Each row is a point. Each copy is the shape, with its points in the same order, stretched, turned, moved and blurred by noise. Some copies are also mirrored. Which?

Shape, 5 rows:
0:  0.23  0.61
1: -0.44 -0.07
2:  0.01 -0.19
3:  0.14 -0.53
4: -0.43 -0.69
Copy 1, 5 rows:
0:  0.21 -0.66
1: -0.51  0.14
2: -0.03  0.33
3:  0.07  0.74
4: -0.51  0.91
Copy 1 is: mirrored
Copy 2, 5 rows:
0:  0.46  0.57
1: -0.28  0.11
2: -0.01 -0.15
3:  0.01 -0.58
4: -0.61 -0.50
Copy 2 is: only turned
Copy 3 (5 x 2):
0:  0.06  0.56
1: -0.39 -0.03
2:  0.04 -0.13
3:  0.23 -0.43
4: -0.16 -0.62
Copy 3 is: only turned

Shape:
0:  0.13 -0.21
1: -0.32  0.70
2: -0.15  0.17
3: -0.63 -0.66
4: -0.05 -0.70
5:  0.17  0.13
6: -0.15  0.11
Copy 1:
0:  0.10 -0.29
1: -0.37  0.60
2: -0.18  0.11
3: -0.66 -0.66
4: -0.05 -0.70
5:  0.12  0.04
6: -0.16  0.12
Copy 1 is: only turned
Copy 2, 7 rows:
0:  0.28 -0.25
1:  0.05  0.44
2:  0.07  0.08
3: -0.79 -0.59
4: -0.08 -0.60
5:  0.45  0.05
6:  0.12  0.00
Copy 2 is: only turned
Copy 3, 7 rows:
0:  0.02  0.08
1: -1.05  0.74
2: -0.39  0.45
3:  0.66  0.46
4:  0.62  0.05
5: -0.43  0.12
6: -0.36  0.42
Copy 3 is: mirrored

Shape:
0:  0.11  0.61 -0.05
1:  0.03 -0.34  0.28
2:  0.32 -0.22  0.66
3: -0.18  0.34  0.25
4:  0.27 -0.20 -0.54
5: -0.31 -0.07 -0.60
6: -0.22 -0.22 -0.23
Copy 1 (7 x 3):
0: -0.13  0.30  0.69
1:  0.19 -0.42 -0.33
2: -0.08 -0.94 -0.09
3:  0.25 -0.11  0.56
4: -0.25  0.44 -0.56
5:  0.32  0.72 -0.28
6:  0.33  0.20 -0.33
Copy 1 is: mirrored
Copy 2, 7 rows:
0: -0.35 -0.17 -0.76
1:  0.40 -0.04  0.33
2:  0.88  0.20 -0.08
3: -0.22  0.30 -0.32
4: -0.09 -1.05  0.04
5: -0.73 -0.72  0.35
6: -0.29 -0.40  0.38
Copy 2 is: only turned

Shape (7 x 4):
0: -0.25 -0.81  0.39 -0.47
1:  0.67  0.15 -0.75 -0.03
2:  0.03 -0.32  0.17  0.66
3: -0.20  0.04 -0.32 -0.05
4:  0.27  0.24 -0.12 -0.09
5: -0.64  0.10  0.36 -0.70
6:  0.44 -0.03  0.21 -0.14
Copy 1 (7 x 4):
0: -0.57  0.21  0.50 -0.12
1:  0.29 -0.61 -0.20 -0.31
2:  0.12 -0.09  0.09  0.48
3: -0.11  0.07 -0.23 -0.27
4:  0.37 -0.03 -0.09 -0.26
5: -0.13  0.71  0.07 -0.54
6:  0.34 -0.10  0.26 -0.14
Copy 1 is: only turned
Copy 2 (7 x 4):
0: -0.49 -0.40  1.03  0.32
1:  0.26 -0.39 -0.87  0.76
2: -0.71  0.62 -0.04 -0.02
3:  0.19 -0.22 -0.07  0.10
4:  0.32  0.09 -0.08  0.50
5:  0.71 -0.13  1.34  0.04
6:  0.03  0.16  0.11  0.67
Copy 2 is: only turned

Shape, 10 rows:
0: -0.33 -0.26  0.14  0.58
1:  0.06 -0.09  0.55 -0.49
2: -0.15 -0.58  0.10 -0.61
3: -0.40 -1.04 -0.44  0.67
4: -0.34  0.01  0.11  0.11
5:  0.50 -0.30  0.42 -0.21
6:  0.62 -0.15 -0.42 -0.31
7: -0.57  0.11  0.14  0.10
8: -0.36  0.16 -0.10 -0.47
9:  0.08  0.22  0.48  0.35
Copy 1:
0:  0.27  0.10  0.59  0.16
1: -0.43 -0.05  0.23 -0.55
2: -0.81  0.02 -0.25  0.16
3:  0.00 -0.09  0.21  1.07
4:  0.04  0.23  0.21 -0.14
5: -0.23 -0.52  0.38 -0.37
6: -0.24 -0.43 -0.56  0.08
7:  0.06  0.35  0.28 -0.19
8: -0.34  0.31 -0.27 -0.17
9:  0.39 -0.13  0.79 -0.61
Copy 1 is: only turned
Copy 2, 10 rows:
0: -0.09  0.47 -0.41  0.34
1:  0.38 -0.66 -0.36 -0.36
2: -0.20 -0.04 -0.47 -0.95
3: -0.72  1.33 -0.63 -0.23
4: -0.15  0.04 -0.25  0.12
5:  0.67 -0.29 -0.22 -0.35
6:  0.38  0.05  0.54 -0.74
7: -0.22  0.05 -0.25  0.22
8: -0.33 -0.34 -0.03 -0.37
9:  0.58 -0.19 -0.09  0.56
Copy 2 is: only turned
Copy 3:
0:  0.66 -0.26 -0.15 -0.05
1: -0.47  0.09  0.27 -0.54
2: -0.50 -0.28 -0.28 -0.92
3:  0.98 -0.57 -0.79 -0.60
4:  0.11 -0.19 -0.11  0.04
5: -0.04  0.51  0.22 -0.57
6:  0.02  0.90 -0.33 -0.07
7:  0.06 -0.32 -0.10  0.12
8: -0.47 -0.06 -0.23  0.04
9:  0.35  0.25  0.37  0.19
Copy 3 is: only turned
